Each row is a point. The last column is the point's height on a tilted bowl or saddle (a function of degree 2), plus a little noise. Count its main directions that bend up, bend down and stay straight.
In the rows, 128 means zero.

Points:
[[146 165  73  88]
 [ 79 102 113  99]
 [ 96 168 134 127]
 [144  92 127 130]
 [125  93  98 114]
 [185 133 124 113]
 [126 125 102 121]
 [168 141 161  99]
 [120 135 174  95]
 [ 61 120 151  88]
 [150 210 179  76]
 [ 91 134 112 115]
 [158 155 174  85]
 [138 124  77  91]
 [151 187  97 118]
 [135 119 137 130]
 [ 89 179  58  41]]
Directions: 0 up, 2 down, 1 straight

Points:
[[197 107  81 145  84]
 [116 145 115 143 118]
 [ 76 140 136 167 102]
 [ 78  99 107 148 101]
 [105  99  88 133 106]
 [225  73 129 138  63]
 [174 167 142 160  96]
 [ 56 148 149 145  92]
 [117  93  95 115 106]
 [177  86 167 133  98]
 [145 118 143 122 119]
 [132 161 122 110 111]
 [113 137  74  93  96]
 [ 72 134 179 129  96]
 [157 101 129  89 104]
 [145 164 164  98  99]
 [164 149  66 136  94]
 [208 176  95 162  64]
 [129 117 116 121 120]
 [228 164 138 145  61]
 [ 95 133  79  99  97]
 [132  92  88 160 103]
 [150 114 112 129 117]]
Directions: 0 up, 4 down, 0 straight

Points:
[[111  98 122 104 161 144  83 121 141]
 [134 195 137  72 104 133 126 103 160]
 [186 181  96 149 107 122  88 128 158]
 [180 110 167 146  84 147 100  69 164]
 [163 192 162 114 109 117 160  86 162]
 [ 89 156 193 213 138 170 128 177 183]
 [ 82 109 126 188 137 145 155 138 157]
 [ 88 122 107 113 117 105 133  80 148]
 [169 123 134 152  85  89 144 196 168]
 [ 97  40 164 104 120 128  98 138 171]
 [103 158 125 188 203 156 149 135 167]
 [158 159 124 127 104  93 115 109 148]
 [154 129  93 135 150 110 105  76 157]
 [147 163  86 103 151  61 171 168 156]
 [ 80 159  99 152 167 184 111 192 175]
 [210 182  70 152 139 137 120 186 186]
 [102 117 111 132 153 115 122  95 145]
 [179 115 147  95 153 173 152 111 162]
 [158 108 165 109 116 112 128 184 160]
 [102 128 150  93 163  77 127  92 161]
 [112 122 139 112 191  74 107 164 169]
 [135 102 178  75 166  88 109  98 168]
 [199 200  94 127 159 125 139 162 172]
 [155 135 139 215 104 121 164 117 165]
 [ 90  93 136 129 130 143 149 223 186]
 [107 151 198 134 153 119 107 104 150]
 [128  99  95  80 148 117  32  94 151]
 [ 79  46  81 106 107  88 141 114 173]
 [139 159 178 101 152 162  53 100 121]
 [173 133 123 178  77 159 165 176 167]
 [ 82  84 108 108 134 202 112 138 171]
 [169 147 146  99 141 103 148 144 148]
 [ 75 151 145 101 165 119 137 158 158]
 [ 91 128 183 136 132  99 157 104 158]
 [139 119 140 129 105 144 124 102 142]
 [ 77 143 163 113 132 118 153 122 150]
 [ 75 125 152  87 164 143 165 155 162]
 [ 86 127  93  65 120 168 139 117 162]
 [113 136  16 118 161 151 143  81 183]
 [119 116 124 171  87  81 122  95 159]
 [ 89 140 149 120 165 126  83 154 139]
 [108 160 131 102 122 153 179  82 147]
 [146 183 117 137  43 109 139 164 166]
 [150 124  71 158 113 124  66 129 155]
 [121 145 106  86 146 183 139 106 158]
 [114 110  83 102 123 103 160 180 153]
 [ 77 121 105 167 183  91 216 151 145]
 [179 170  77 119  93 163 106  76 178]
 [130 121 114 101 149 155 145 156 148]
 [140 131 160 158 137 139 112 141 139]
 [ 51 160 114 141 105 139 136 152 158]
 [147 104 138  81 158 123 147 170 158]
 [109  95 156 130 165 127 121 130 148]
 [123 118 198 108  51 126 158  93 175]
 [121 167 127 168 102  68 173 122 151]
 [150  97 164  62 128 152 132 119 163]
 [161 190  90 114 137 122 130  81 163]
 [230 144 102  98 143 172  55  73 180]
 [ 59 197 188 118 157 177 143 112 184]
 [170 135 152  52 188 129 110  94 172]
 [104 147 139 100 153 149 122  98 145]
 [133  95 100 115 122  91 117 148 154]
 [ 71 151 127 150 174  85  76 139 154]]
Directions: 7 up, 1 down, 0 straight
